Each row of a before or after table is a point. The points were changed in one or more steps. Then noise was added and the rows were shuffled. The steps act on how far a point lies along the listed directions, d1 being the first. What was done? A step turns or swaps two directions, mirrors them in a line or flattens them onto one, adds a multiple of one to another, or multiplies one. Angles are multiples of 10 degrees, from the lower direction toward the higher: turns from -170 to 170, lines from 10 to 170 but not 90. Use the fewest steps. Two steps may share a direction if one is a turn and the other turns, adds or multiplies; they go together, in the order done. Otherwise the lowest direction goes first.
In the rows, zero is written as 128.

Directions:
(1): [115  90]
(2): [ 90 141]
Before:
[[147 110]
 [151 105]
 [115 173]
 [171 117]
 [104 160]
 [162 156]
 [107 126]
 [136 124]
 [ 84  88]
 [ 98 115]
 [146 108]
 [169 116]
 [143  67]
 [116 164]]
After:
[[134  89]
 [131 135]
 [148 168]
 [124 162]
 [114 113]
 [174 138]
 [155  91]
 [ 74 119]
 [148  98]
 [ 90 178]
 [126 154]
 [ 98 111]
 [141 167]
 [124 152]]
Steps: swap d1 and d2

Directions:
(1): [ 83 105 169 149 132 115]
(2): [105 161 149 101 104 166]
Before, 14 rows:
[[ 68 126 171 118 127 144]
 [111 119 164 131 118 144]
 [121 119 143 136 134 121]
 [ 60 132 204 144 103 148]
 [199 166  55 110 124 168]
 [ 95 117 174 127 103 139]
 [ 95 124 151 145 131 118]
 [ 94 121 166 137 125 124]
 [182 168  79  94 109 146]
 [ 78  61 160 162 168  98]
 [ 75  74 160 139 143  87]
 [ 59 102 201 137 135 133]
 [ 91  75 161 170 151  88]
 [ 73  88 159 140 161 135]]
After:
[[139 121 135 125 112 134]
 [129 107 136 130 147 121]
 [127  77 132 167 158  82]
 [119  92 119 139 171 127]
 [123 127 123 143 135 115]
 [133 119 133 133 134 120]
 [127 161 119 118 114 178]
 [138 137 135 138 116 136]
 [128 163 124  99 102 154]
 [119  64 125 156 172  90]
 [139 123 136 129 123 142]
 [122 129 124 112 137 136]
 [118  78 126 136 150  79]
 [130 124 132 135 131 118]]
Steps: flatten d1 and d2 onto the line at 120 degrees

Directions:
(1): [120 168 113 167 112  95 151 132 106 171 163]
(2): [114 148 117 153 118 197 129 140 157 162 104]
Before, 11 rows:
[[119 102 128  98 151 138  99 113 136 105 133]
 [103 151 112 163 122 232 129 136 161 158  80]
 [124  93 141 100 132 138 120 126 139  87 103]
 [138 108 117 124 128 167 109 119 139 131 106]
 [122 176  88 201 110 189 141 148 134 198 128]
 [146 118 140 115 137  97 112 116 124 108 151]
 [103 187 115 175 126 180 131 119 157 195 112]
 [141 125 127 112 141  65 133 124  77 127 151]
 [130 104 117  76 150 155 115 117 134  89 104]
 [118 148 125 166 122 111 126 120 117 170 150]
 [110 170  89 183  99 111 140 150 130 178 148]]
After:
[[147 116 142 113 138 102 110 116 128 106 147]
 [124  94 140 103 131 148 120 127 142  91  98]
 [137 111 115 131 126 170 110 121 139 136 106]
 [117 102 128 101 151 144 100 114 139 106 129]
 [112 168  89 180 100 100 143 148 122 174 153]
 [119 147 125 163 122 101 126 119 113 167 154]
 [142 118 130 105 144  66 130 121  80 121 144]
 [128 108 116  80 148 164 114 120 139  94 100]
 [101 162 108 172 118 223 134 138 155 170  89]
 [123 181  85 204 108 172 144 146 126 202 139]
 [103 194 113 179 122 166 134 120 151 199 119]]
Steps: turn d1 and d2 by -10 degrees
